Rows are points. The points of each table are mixes of a few directions, plus a little noise. How many directions does each table use, and how many do they share? Where both have some left over, give the other angles between the two spaces (their principal angles), to ten degrees, smallest first.

First, 7 rows:
[[ 26.1  -3.3]
 [  3.3  -0.5]
 [ 14.8  -1.5]
 [-38.2   5.1]
 [ -5.4   0.2]
 [ 31.9  -3.7]
 [-32.6   4.0]]
Second, 7 rows:
[[-24.8   2.9]
 [ 31.9  -4.5]
 [  8.6  -1.2]
 [ 25.6  -3.6]
 [-19.2   2.2]
 [-39.3   5.6]
 [ 16.2  -2.8]]
Directions: first 1, second 1, shared 1

First, 6 rows:
[[  3.5  35.6 -22.7  27.6 -21.4  18.7]
 [-21.3 -28.2  11.2 -29.6  19.2  -4.9]
 [ -1.0  11.4  -7.5   7.9  -7.0   6.3]
 [  3.8 -36.2  25.4 -23.5  20.3 -24.0]
 [-13.4  12.7 -12.7   2.2  -4.6  13.7]
 [ 26.7   4.8   5.8  16.2  -7.6 -11.4]]
Second, 7 rows:
[[-20.2  -6.9  -5.5   6.9 -21.3   5.5]
 [ -3.1 -14.1   1.1   9.6  20.5  -2.4]
 [ 16.1   0.8   4.2   3.6  -9.1   1.5]
 [ 17.1  44.3  -1.5 -27.1  31.5 -22.2]
 [  1.3 -39.2   9.0   4.1 -29.8  31.8]
 [ -0.8  -6.0  -3.5  34.5  17.5 -19.3]
 [-10.4  21.1  -3.9 -31.7  -9.4   4.9]]
Directions: first 2, second 4, shared 1; angles 50

First, 9 rows:
[[  7.6  -5.0  31.7 -28.7  -8.9 -17.7  35.8 -17.8 -22.6 -20.5  24.5]
 [ 39.5  13.7   4.4  26.0   7.2  35.6   7.6  10.4  31.6  14.1  12.2]
 [ -2.1  -5.7   9.9 -14.9  -5.0 -11.9  14.4  -4.9 -12.6  -5.6   9.5]
 [ 38.6  16.4   7.8  25.5   6.8  33.6   5.7   4.1  30.3   6.9  11.2]
 [  5.8   0.1 -13.3  14.9   4.0  14.5  -7.1  16.5  16.2  20.2  -3.8]
 [ -7.7  -9.3  14.0 -24.4  -7.2 -20.8  19.7  -8.4 -22.3 -11.3  12.6]
 [-31.7 -10.8 -40.5  11.4   4.9  -2.9 -34.6  25.9   4.8  28.9 -28.3]
 [-19.5   2.5  -7.3   0.9   0.3  -9.4 -21.5  -9.9  -6.8 -13.8 -17.3]
 [-31.1  -1.6  -7.0 -10.2  -1.8 -21.2 -20.9 -14.8 -19.0 -19.0 -19.9]]
Second (10 x 11):
[[ 13.9  49.7 -81.9   0.2 -59.7   8.0  -0.4 -15.2 -53.4 -43.2 -16.0]
 [ -1.2  -4.0   7.0  -0.2   4.9  -0.7   0.1   1.4   4.3   3.6   1.3]
 [  1.9   6.6 -11.4   0.1  -8.4   1.0   0.0  -2.1  -7.4  -6.1  -2.4]
 [ -3.8 -13.7  22.5   0.0  16.3  -2.1   0.3   4.3  14.6  11.9   4.5]
 [ -6.7 -23.9  39.3  -0.2  28.6  -3.7   0.2   7.4  25.5  20.7   7.6]
 [ -1.7  -5.9   9.8   0.1   7.2  -0.9   0.1   1.9   6.2   5.0   1.9]
 [ -5.7 -20.2  33.2   0.1  24.1  -3.0   0.3   6.2  21.9  17.5   6.5]
 [  7.9  27.9 -45.9  -0.1 -33.6   4.5  -0.5  -8.6 -29.8 -24.4  -8.8]
 [ -5.5 -19.7  32.6  -0.2  23.6  -3.2   0.5   6.3  21.3  17.1   6.3]
 [  1.0   3.1  -4.9   0.0  -3.5   0.6   0.1  -0.8  -3.4  -2.7  -1.1]]
Directions: first 3, second 1, shared 0; angles 70
